Each row is a point. Each table stands for the endless flat space through its points: a line for two points, a plane for three, and so on. The two share one point or none. Which?

First (2 x 4):
[[ -6   4  -9 -20]
 [  2  -8 -19 -18]]
Second (2 x 4):
[[  4 -10 -20 -11]
 [ -5   2 -11 -23]]
They share: [ -2  -2 -14 -19]

First (2 x 6):
[[  9  -2  -7  20  -1  -6]
 [  5   1 -10  16   0   0]]
Second (2 x 6):
[[ -5   0 -10  13   9  -3]
 [ -5   3 -16  -2  -3  15]]
They share: no point

First (2 x 9):
[[  6   6 -24  10 -23 -13 -11   3 -10]
 [  7  10 -29  13 -25  -9  -5   0 -13]]
Second (2 x 9):
[[ -5  -6 -13   7 -21 -19 -27   0  -3]
 [-10 -10 -10   7 -21 -20 -32  -3  -1]]
They share: [  5   2 -19   7 -21 -17 -17   6  -7]

First (3 x 12):
[[-10  10  -3  19   6  22 -11  13  -8  17  11  20]
 [-21  -1 -23  16  17   7   0  20 -21  -2  27  19]
 [-18  -2 -27  19  14   2   9  25 -32  -7  31  24]]
Second (2 x 12):
[[-21   9 -13  13   8  18 -13  15  -5  10  18  16]
 [ -9   7 -11  21  10  10 -11  17 -15  16  20  24]]
They share: no point

First (2 x 18):
[[  8  -5 -13  -8  20  29 -29 -15  -4  -6   7   1   0   1 -11   7   2   9]
 [ 23  20 -13  -3  15   4  -4 -20  16 -21 -13  -9 -15   6 -21  27  22  24]]
Second (3 x 18):
[[ 18  12 -10 -18   5  32 -14  -4  19 -20   9 -13  -1   9 -12   8   2  24]
 [ 15  15 -13  -6  23  17 -11 -16   4 -17   0 -10 -13   0 -12  17  20  18]
 [ 24  -3 -10 -15 -13  23 -23 -10  31 -14  -6   2  11  21 -27  14 -16  24]]
They share: [ 17  10 -13  -5  17  14 -14 -18   8 -15  -5  -5  -9   4 -17  19  14  18]

First (2 x 20):
[[  7  15 -27  13   2  13  14 -15   9   2   2   3  -6   4   9   1 -11  23
   17  -8]
 [  8  18 -31  18   8  12  13 -17  11   4   3   9  -2   9   4  -2  -7  27
   15  -8]]
Second (3 x 20):
[[ 13  19  -7   3 -18  28  17 -15  23  10  13  -5 -36   3  21  16  -2   1
   19 -22]
 [  0  -2 -21   6  -6  -1  12 -13  -6  -5 -12 -20  -7  -7  17   6 -23  22
   17   0]
 [ -7   7 -23  15  -6   0   1 -23  -5  -2  -7 -29  -8   7  25  20 -14  25
   27  -2]]
They share: no point

First (3 x 24):
[[ 17   7  10 -10  11 -10 -19   6 -26  12  21 -15 -28 -12  19   1  10 -16
    9 -12 -16 -13  11  -2]
 [ -4 -15  30 -10  11 -10 -14  25 -20   0  33 -28 -36 -11  -5  -2  11 -21
    5  -1  -8 -26  22  -4]
 [ 21  15  10   0  21 -20 -19   0 -20  10  13 -13  -6 -26  25  13  16  -6
    5  -6 -28  -1  -3  -4]]
Second (2 x 24):
[[ 13  12  22  -9  16 -13 -15   4 -21  15  19 -22 -20 -27  10   5  10 -13
    3  -2 -23  -9   8  -6]
 [ 17  22  22 -11   8 -11 -17   0 -15  25  15 -32 -20 -35  14   9   0  -5
   -9   8 -31  -5  12   0]]
They share: no point

First (2 x 24):
[[ 12 -12  19  24 -25   8   2 -19 -12  -8 -19   5  25  -5 -23  16 -10   7
  -28 -15 -18 -28  16  -6]
 [  2 -32  -6   9 -15 -17   7   6  18  17   1   5   5  15  -8  26   0  32
   -8   5   2   2  16 -26]]
Second (2 x 24):
[[  4 -10  10  28 -37 -20 -18 -17   4   1  -4  -5   6 -12  -9  10  -4  -1
  -11  -2 -19  -8  18  -6]
 [  4 -40  10  10 -13  16  18 -11  -2   1 -22  13  24  24 -21  34 -16  35
  -29 -14   5 -26  12 -30]]
They share: no point

First (3 x 24):
[[-21   7  16  14  16 -15  -9  19  -7  -1   2 -26  11  23  -7  11   2   0
   21 -23  17   7 -12 -11]
 [ -8  11   9   5  17 -30  -2  25  -9  -9  -9 -25  -4  19 -19  20 -10   8
    9 -18  29   0 -22   2]
 [ -5  23  15  14  29 -21 -26  16 -24 -24  -6  -4  -4  16  -1  29  -1  -4
    9  -3  29  33  -7   5]]
Second (2 x 24):
[[-26   0  11  16  19 -14 -23  26 -11 -16  -5 -23  11  28 -16   7   8  -8
   21 -28  31  15  -2 -19]
 [-17   9  17  10  19 -17 -14  17 -17  -1   4 -20  -1  19  -4  13  -4  -2
   18 -13  19   9 -17  -1]]
They share: no point

First (2 x 24):
[[ -2  15 -25  26 -18  23   9 -10  -1  -2  24  15  -6  -7 -13  17 -11  25
   11 -11  26  -5  -1  20]
 [  7   6 -10   8  -3  20  -3  -1  -7  10   9  21 -12  -7  -4   8  -8   7
    8 -23   8 -17  -1   5]]
Second (2 x 24):
[[  5   7 -14  12  -2  19   3  -2 -14   2  21  21  -9  -6  -6   2 -12  12
   10 -22  13  -8 -10   6]
 [  1  13 -22  18  -8  31  -1   0  -2   6  15  25 -19  -6 -14  14   0  14
   12 -16  17 -16   2   4]]
They share: no point

First (2 x 24):
[[-18 -13  10  12  -1  21   3 -11   2  11   1   9   4   4  22  -4   7 -14
    4   9   9  -5  -2  -2]
 [-14  -1  30   4 -17  21  -9 -31  22  11   5  -3  -8  16  10  12 -17   2
   -4   1   9 -29 -26   6]]
Second (2 x 24):
[[-20 -10  19  11 -13  22  -5 -25  17   6   2  -1  -2   5  19   1  -7  -1
    5   7  13 -17 -16   6]
 [-28 -16  17  17 -21  24  -9 -33  27  -4   0  -9  -2  -5  25  -5 -11   9
   15  11  21 -17 -20  14]]
They share: [-16  -7  20   8  -9  21  -3 -21  12  11   3   3  -2  10  16   4  -5  -6
   0   5   9 -17 -14   2]

First (5 x 24):
[[-27 -15  14  30   2 -32   1  17  19   8 -11  20 -10 -22  17 -11  21 -24
    4 -16  32  -6  -7 -17]
 [-24 -12  20  19 -31  11   9  10  25 -17   5  15  18  -5   6  -4  -5  20
  -27  -5   5  12  14  19]
 [ -4  -2  17   4 -35   6   7   3  21 -12   8   4  12  -8   9  -7  -1  12
  -40   2  -3   8   2  22]
 [ -9  -3  23  12 -30  -8   5   6  18  -2   2  13   2  -5   9  -8   9   1
  -28   0  10  -7   0  12]
 [  1   5  29  10 -28 -32   1   4  12  18  -2  15 -18  -1  11 -10  27 -21
  -24   2  20 -31 -14   2]]
Second (3 x 24):
[[ -5  12  28  26  -5 -22 -12   9  20  -6  14  -4  -4   1  21 -24  17   5
  -19 -11  32   6 -15   6]
 [-17 -24  -2   2 -23 -16  18   9  20  12 -16  20  -4 -35   9   6  11 -31
  -19  -5  -4  -6  -3  -6]
 [ -6  -7  13  17 -20 -21   3  11  18   6  -2  12  -8 -16  14 -11  10  -9
  -15 -12  12   2  -6  -4]]
They share: [-11  -6  13  14 -14 -19   3   9  20   3  -1   8  -4 -17  15  -9  14 -13
 -19  -8  14   0  -9   0]

First (4 x 24):
[[ -9 -29  25  17   0  19 -11  -8  -2   2  28 -27   2  17  17   9  27  26
   11  25 -18  11  31   9]
 [  6  -9  33   0  16  -3 -24 -14 -12  13   8 -21  36   7   4 -15   2  23
   -4  17   0 -34  12 -10]
 [  5 -29  11  17  10  14 -12  -1   4  -6  13 -17   9   6   4  10  20  22
    2  25   2   0  14   7]
 [ -5 -20  31  10   5  10 -16 -12  -8   8  22 -26  15  15  14  -2  18  25
    6  21 -14  -6  26   1]]
Second (2 x 24):
[[  8 -17  12  17  10   2  -6  -6 -10  -9  13 -14  11   9   4  -1  23  17
    0   9   7  -3  13  -6]
 [  9 -17  13  18   5   0  -5  -8  -9  -9  17 -16  13   9   1   0  22  17
    3   4   9   3  15  -5]]
They share: no point

First (2 x 24):
[[  1 -13   5  31   3   8  18  19   3   4 -13  -1  18  19  17  10   6  -2
  -20   6  11  16 -21  -1]
 [ -4 -28  30   6  -7  23   8  14  -2   4   7  24   8  19   7  -5  -9  -2
    5  16  11  11 -11 -21]]
Second (3 x 24):
[[ -7   2  21   0  -1   8  20  -1 -17   4   1  -6   8  16   1 -11  -3  16
  -13   1  11  29 -41 -21]
 [ -7 -10  11   4  -5  16  18   3  -7   8   1   2   4  12   5  -5   5   6
   -3   1  13  31 -31 -11]
 [ -3 -30   2  20  -7  24  13  17  10  10  -3  16   6  12  15   8  11 -11
    4   7  14  22 -10   2]]
They share: [ -1 -19  15  21  -1  14  14  17   1   4  -5   9  14  19  13   4   0  -2
 -10  10  11  14 -17  -9]

First (3 x 24):
[[  8  -4 -28  25  17  -9 -15  18  26  -5  -9  -8  28 -25  13  -5  -4  10
   29   9  -4   8  -3 -12]
 [ -6 -16 -16   3   7  11 -19  32  16 -21   1  -4  14 -21  -1 -15  28   2
   19  15 -24   6  25 -16]
 [-22 -28  -4  -5  11  21  -9  30  14 -23  15 -14  10 -13   7 -23  32  10
   11  15 -22  20  27   0]]
Second (2 x 24):
[[ -9 -23 -16  11  22  11  -5  23  23  -6   6  -9  24 -17  14 -16  11  19
   22  14  -8  21   4   6]
 [ -7 -33 -20  11  32  21   1  27  27   6   6   3  32 -17  12 -18  13  29
   28  20  -6  25  -4  18]]
They share: [-10 -18 -14  11  17   6  -8  21  21 -12   6 -15  20 -17  15 -15  10  14
  19  11  -9  19   8   0]

First (4 x 24):
[[  8   8  19 -14  16  17  -5 -26  -6   7  10  10  20 -12  10  -3  -6   4
   -8   0  -4  12   9  27]
 [  9   5   2  17  16  -9 -13   9  22 -16  10 -22  43  -6  35 -18  11  -1
    2  10   9   0  40  26]
 [  1  10   0 -15  -9   7 -30 -26 -18  18  -6  11   3 -30  23 -28   0  24
  -20 -16  17 -24  21  -2]
 [  4   5   5  14  19  -7 -10   3  18 -11  10 -17  40 -12  34 -17   7  -3
    2   6   8   4  38  27]]
Second (5 x 24):
[[ 17 -15  39 -12   9  11 -18 -23  -1  14  -1   2  19  -7  25 -36  -6  16
  -24  10  -5 -10  13  24]
 [-15  28  -8  -9  11   7 -24 -22 -12   6   0   3  13 -20  19  -4   6   6
  -12 -14   7  -4  31  10]
 [ 24   2  18   3  -2  -2  -7 -20   6   2  11  -2  31 -21   9 -16   2  15
  -12 -10   8 -11  15   9]
 [ 18  21   2  21   3  -5  -5 -42  -3 -11   7 -10  40 -40 -16  -4  22  15
  -33 -36  -6 -30  11 -19]
 [ 28  -9  -6  11  11  15   5 -18  -5 -13   9   4  32 -42  16 -24   4   9
   -5  -2   4  -6  -3   9]]
They share: [  5   8   8  -7   7   7 -16 -18  -4   6   4   3  19 -18  21 -16   0  10
 -10  -4   7  -4  21  16]

First (3 x 24):
[[  0  35 -12  22 -26  28  19  12  12  26 -14  30  20 -12  11   6   4   1
   20  20 -10  -7 -20  -3]
 [-18  20 -12  19 -23  13   4  15  12  11  -5  15   8  -3  -4  -9  16 -11
    8  23 -10   5 -11  -6]
 [-18  22 -18  13 -15   9  14  17  22   5  -3  15   8   1   0  -1   6 -15
   18  13 -20  -1 -13 -12]]
Second (4 x 24):
[[-23  12 -27  30 -11  22  -3  31  14   9  -3   3  14 -13  -2 -12  21 -11
   11  22  -1  15 -11 -11]
 [-19  43   7  13 -15  -4  27   0  28  11  -4  37  10   0 -12   4  -8  -2
   12  34 -23 -16 -11  -6]
 [  7  10 -19  18 -27   4   5  13  16  19 -17  11  10   3  14 -18  17 -15
   -1  -2 -21  -7 -33  -7]
 [-15  25  -8  -3 -31   4  18   3  16   3  -3  22  -2  15   0   3   5 -21
   19   8 -30  -6 -10  -8]]
They share: [-18  21 -15  16 -19  11   9  16  17   8  -4  15   8  -1  -2  -5  11 -13
  13  18 -15   2 -12  -9]

First (5 x 24):
[[ -1   0 -15   7   7 -11  11  16 -18  14  19 -31 -15 -22  -8 -23  28   4
   -8 -15   3  29   6  -8]
 [  0  -6 -20  25  19  11   0 -19  -6 -13  26 -18 -22 -19 -22 -20  31  -5
   -6   3   7  30  19 -16]
 [ 23  17 -25  12 -28 -35   6  13 -43   0  10 -17 -24  20  17 -47  12  17
  -24  -1  -4   5   5   8]
 [  5   3 -21  16  -5 -14   2   1 -24  -1  19 -25 -18  -7  -2 -38  25   7
  -17  -6  -9  23  15   1]
 [ 19  11 -15   4   9 -12  23  23 -22  12  13 -13 -28  -3  -6  -2  15   3
    2  -2  44  12 -14 -26]]
Second (2 x 24):
[[ 33  -3 -30   1   8   1  20   9 -12  14  24 -32   1  -2 -18  -9  30  -1
    2 -20  15  11  14 -11]
 [ -3  27  -6  13   8 -17   8   3 -30 -16   6  -8 -35 -14   6 -21   6  17
  -22   4  21  29 -10 -23]]
They share: no point
